Every row gives one point. Each copy is the shape, with its points in the same order, stretched, turned, moved and blurred by noise. Say if it was mirrored as well.

Shape (6 x 3):
[.13 .05 -.16]
[.79 -.16 -.51]
[.51 -.27 .09]
[-.17 .22 .08]
[-.35 -.08 -.05]
[-.16 -.06 .08]
Copy 1:
[.10 -.03 -.04]
[.77 -.18 .02]
[.33 -.56 -.11]
[-.29 -.11 -.07]
[-.36 -.14 .18]
[-.29 -.24 .00]
Copy 1 is: mirrored
Copy 2:
[.14 .03 .10]
[.94 -.10 .07]
[.53 .10 -.36]
[-.16 .13 .03]
[-.30 -.20 .04]
[-.14 -.01 -.12]
Copy 2 is: mirrored
Copy 3:
[.17 -.04 -.34]
[.80 -.28 -.61]
[.52 -.28 -.01]
[-.14 .21 -.11]
[-.28 -.12 -.20]
[-.17 -.08 -.04]
Copy 3 is: only turned
Copy 4, 6 rows:
[-.28 .04 .07]
[-.77 -.08 .66]
[-.09 -.21 .60]
[-.03 .13 -.13]
[-.07 -.19 -.29]
[.10 -.16 -.14]
Copy 4 is: mirrored

Shape, 8 rows:
[-.28 -.04 -.03 .04]
[-.11 .36 -.23 .14]
[-.28 .17 .04 .36]
[-.25 .33 .24 -.10]
[.70 -.11 -.18 .04]
[-.07 -.09 -.26 -.82]
[-.34 .00 -.13 -.86]
[.57 .06 -.28 .32]
Copy 1, 8 rows:
[-.32 .02 -.03 -.04]
[.04 .36 -.10 .06]
[-.22 .15 .03 .25]
[-.26 .26 .25 -.16]
[.57 -.44 .03 -.05]
[-.19 -.02 -.27 -.87]
[-.39 .18 -.03 -.87]
[.52 -.36 -.21 .28]
Copy 1 is: only turned
Copy 2, 8 rows:
[-.45 .00 -.07 .03]
[-.40 .34 -.41 .07]
[-.51 .32 -.02 .34]
[-.58 .30 .03 -.13]
[.50 .25 -.35 -.13]
[-.25 -.30 -.40 -.63]
[-.50 -.33 -.31 -.65]
[.29 .33 -.48 .12]
Copy 2 is: only turned
Copy 3 (8 x 4):
[-.37 .03 .14 .18]
[-.17 .29 -.18 .40]
[-.19 .22 .24 .48]
[-.18 .41 .25 .06]
[.40 -.36 -.27 .03]
[-.44 -.07 -.39 -.60]
[-.57 .13 -.22 -.67]
[.34 -.25 -.31 .46]
Copy 3 is: only turned

Shape, 7 rows:
[-.42 .67 .47 -.16]
[-.39 .17 .05 .71]
[.34 -.10 -.27 .34]
[.14 .25 -.12 -.27]
[.22 -.07 .04 -.06]
[-.65 -.36 .01 .31]
[.07 .25 -.19 -.33]
Copy 1:
[-.31 .93 -.03 .31]
[-.44 .03 .73 .12]
[.05 -.38 .49 -.33]
[-.07 .24 -.11 -.28]
[.17 -.10 .17 -.06]
[-.46 -.38 .38 .52]
[-.11 .05 -.18 -.32]
Copy 1 is: mirrored
Copy 2, 7 rows:
[.24 .75 .50 -.32]
[-.08 .49 -.27 .33]
[.30 -.22 -.49 .36]
[.46 .04 -.10 -.33]
[.23 -.20 -.02 .03]
[-.50 .03 -.28 -.10]
[.55 .06 -.16 -.42]
Copy 2 is: only turned
Copy 3:
[-.82 .43 .36 .07]
[-.51 -.32 -.25 .43]
[.36 -.09 -.31 .07]
[-.09 .34 .04 -.26]
[.15 .05 .08 -.12]
[-.51 -.65 .06 -.13]
[-.13 .37 .02 -.41]
Copy 3 is: only turned
